Rows are points. The window is the flat piece filled in between its corners: a triangle in 3 columns, a solid with four corners in 4, and so on. A path goes straight from each point to the next, and from the last back to the first. List the points from which the path goes on through the window.

Window, 3 rows:
[[ 0.13 -0.08 -0.10]
 [ 0.34 -0.27  0.29]
 [-0.58  0.01 -0.24]]
Path:
(1): [ 0.50 -0.47 -0.28]
(2): [ 0.21 -0.49 -0.13]
(3): [ 0.32 -0.05  0.21]
(4): [-0.32  0.07 -0.11]
(5): [-0.43 -0.31 -0.38]
(6): [-0.08 -0.37 -0.04]
(7): [0.00 0.03 0.22]
(8): [-0.36  0.27 -0.06]
(9): [-0.57 -0.30 -0.33]
(10): [ 0.00 -0.45 -0.02]
(11): [-0.20  0.19  0.25]
(12): [0.43 0.14 0.35]
(13): [ 0.02 -0.62  0.13]
(14): [ 0.03 -0.44 -0.18]
(15): [0.06 0.00 0.31]
(16): [ 0.33 -0.09  0.20]
Through the window after points: 4, 8, 14

Window:
[[ 0.14  0.06 -0.54 -0.26  0.40  0.11]
 [-0.09  0.03 -0.29  0.07  0.29 -0.01]
 [ 0.46  0.60  0.17  0.19 -0.57 -0.38]
 [ 0.18  0.05  0.13 -0.18  0.32  0.05]
 [ 0.43  0.04 -0.32  0.23  0.26  0.50]
 [ 0.27  0.03 -0.02 -0.05 -0.37 -0.28]]
Path:
(1): [-0.05  0.28 -0.60 -0.18  0.20  0.50]
(2): [ 0.06  0.48  0.02  0.13 -0.64 -0.11]
(3): [ 0.68  0.48  0.16  0.15 -0.27 -0.45]
(4): [ 0.29 -0.12 -0.16 -0.05  0.00 -0.29]
(5): [ 0.11  0.44  0.15 -0.15 -0.32  0.21]
(6): [ 0.06  0.19 -0.10 -0.28  0.15  0.63]
(7): [ 0.30  0.19 -0.19  0.24  0.19 -0.22]
(8): [ 0.24  0.20 -0.42  0.16  0.52 -0.34]
(9): [ 0.09  0.08 -0.26 -0.11 -0.27  0.11]
(10): [ 0.02  0.28 -0.05 -0.03 -0.43  0.14]
(11): [ 0.42 -0.14 -0.21 -0.09  0.35 -0.41]
(12): [ 0.32 -0.03 -0.30 -0.12  0.36 -0.08]
Through the window after points: 2, 4, 10, 12

Window:
[[ 0.08 -0.23 -0.01  0.65  0.14 -0.30 -0.24 -0.39]
 [-0.07 -0.38  0.11 -0.49 -0.11 -0.26 -0.05  0.31]
 [ 0.17 -0.10  0.05  0.92  0.10 -0.45  0.28 -0.01]
 [-0.14  0.35  0.32  0.01  0.36 -0.23 -0.38  0.15]
 [ 0.00  0.12  0.30  0.36 -0.29 -0.23 -0.18 -0.12]
 [-0.49  0.09 -0.42 -0.33  0.02 -0.39 -0.37 -0.19]
 [ 0.13  0.37  0.11 -0.01  0.42  0.74  0.11 -0.28]
 [ 0.86 -0.10 -0.10 -0.04 -0.02  0.54  0.24  0.29]]
Path:
(1): [-0.15  0.17 -0.22 -0.33  0.15 -0.33 -0.20 -0.62]
(2): [-0.43 -0.14 -0.31  0.13 -0.17 -0.15 -0.35  0.68]
(3): [-0.28 -0.08  0.24 -0.02  0.04  0.31 -0.22  0.19]
(4): [ 0.32  0.06  0.01 -0.17  0.10 -0.11 -0.11 -0.09]
(5): [ 0.02  0.11  0.24  0.05  0.22 -0.38  0.11 -0.20]
(6): [-0.26 -0.06 -0.01  0.46  0.02  0.05 -0.52 -0.04]
(7): [-0.16 -0.28  0.01  0.13 -0.01 -0.02 -0.23  0.32]
(8): [ 0.35  0.14  0.08 -0.27 -0.08 -0.46  0.19 -0.41]
Through the window after points: 1, 7

Window (11 x 11):
[[-0.17  0.07 -0.28  0.04  0.12 -0.31 -0.15  0.71 -0.07  0.14 -0.56]
 [ 0.07  0.17  0.50 -0.06  0.11 -0.34 -0.19 -0.11 -0.12 -0.01  0.23]
 [ 0.62  0.10 -0.30  0.20 -0.02  0.19  0.24  0.19 -0.14  0.32 -0.12]
 [ 0.23  0.54  0.40 -0.05 -0.44 -0.04  0.46 -0.62 -0.27 -0.29  0.31]
 [-0.20 -0.32  0.00  0.11 -0.12 -0.31 -0.12  0.27  0.31  0.15 -0.19]
 [ 0.20 -0.53 -0.27 -0.01 -0.13  0.02  0.09  1.01 -0.54  0.40 -0.36]
 [ 0.47  0.15 -0.29 -0.41 -0.03  0.91  0.53 -0.24 -0.33  0.10  0.31]
 [-0.08 -0.22  0.10  0.27 -0.03  0.11 -0.27 -0.06 -0.33 -0.24 -0.05]
 [ 0.02  0.29  0.43  0.11 -0.20  0.30 -0.27  0.15  0.40 -0.14 -0.06]
 [ 0.58  0.01 -0.64 -0.18 -0.26  0.30  0.29  0.32 -0.55  0.00  0.46]
 [-0.30  0.51  0.33  0.25 -0.25  0.19 -0.22 -0.20  0.21  0.32  0.11]]
Path:
(1): [ 0.23  0.09 -0.21  0.18 -0.11  0.47  0.62  0.17 -0.17  0.01  0.31]
(2): [-0.18 -0.17  0.28  0.34  0.02 -0.02  0.18  0.45  0.13 -0.13  0.19]
(3): [ 0.19  0.18 -0.04 -0.23 -0.25 -0.06 -0.42 -0.15  0.12  0.26 -0.35]
(4): [ 0.21  0.08 -0.01 -0.11 -0.25  0.38 -0.27 -0.11 -0.18  0.06 -0.26]
(5): [-0.16  0.06  0.12  0.07  0.11 -0.06  0.48  0.51 -0.07 -0.02  0.62]
(6): [-0.16 -0.33  0.00  0.45 -0.16 -0.05  0.56  0.39 -0.07  0.33  0.49]
(7): [ 0.22 -0.08 -0.12 -0.15 -0.09  0.09 -0.30  0.39 -0.27  0.06 -0.46]
(8): [ 0.33  0.20 -0.33 -0.16 -0.61  0.22 -0.48 -0.02 -0.06  0.10 -0.28]
(9): [-0.06  0.08  0.26  0.12  0.31 -0.11  0.52  0.34 -0.03  0.12  0.21]
(10): [ 0.34  0.19 -0.08  0.24  0.08  0.15  0.50  0.38 -0.05  0.08 -0.06]
(11): [ 0.28 -0.23 -0.39 -0.13 -0.33  0.25 -0.23  0.18 -0.34  0.31 -0.12]
(12): [ 0.22  0.33  0.16 -0.30 -0.15  0.08 -0.43 -0.12 -0.29  0.16 -0.09]
Through the window after points: 2, 6
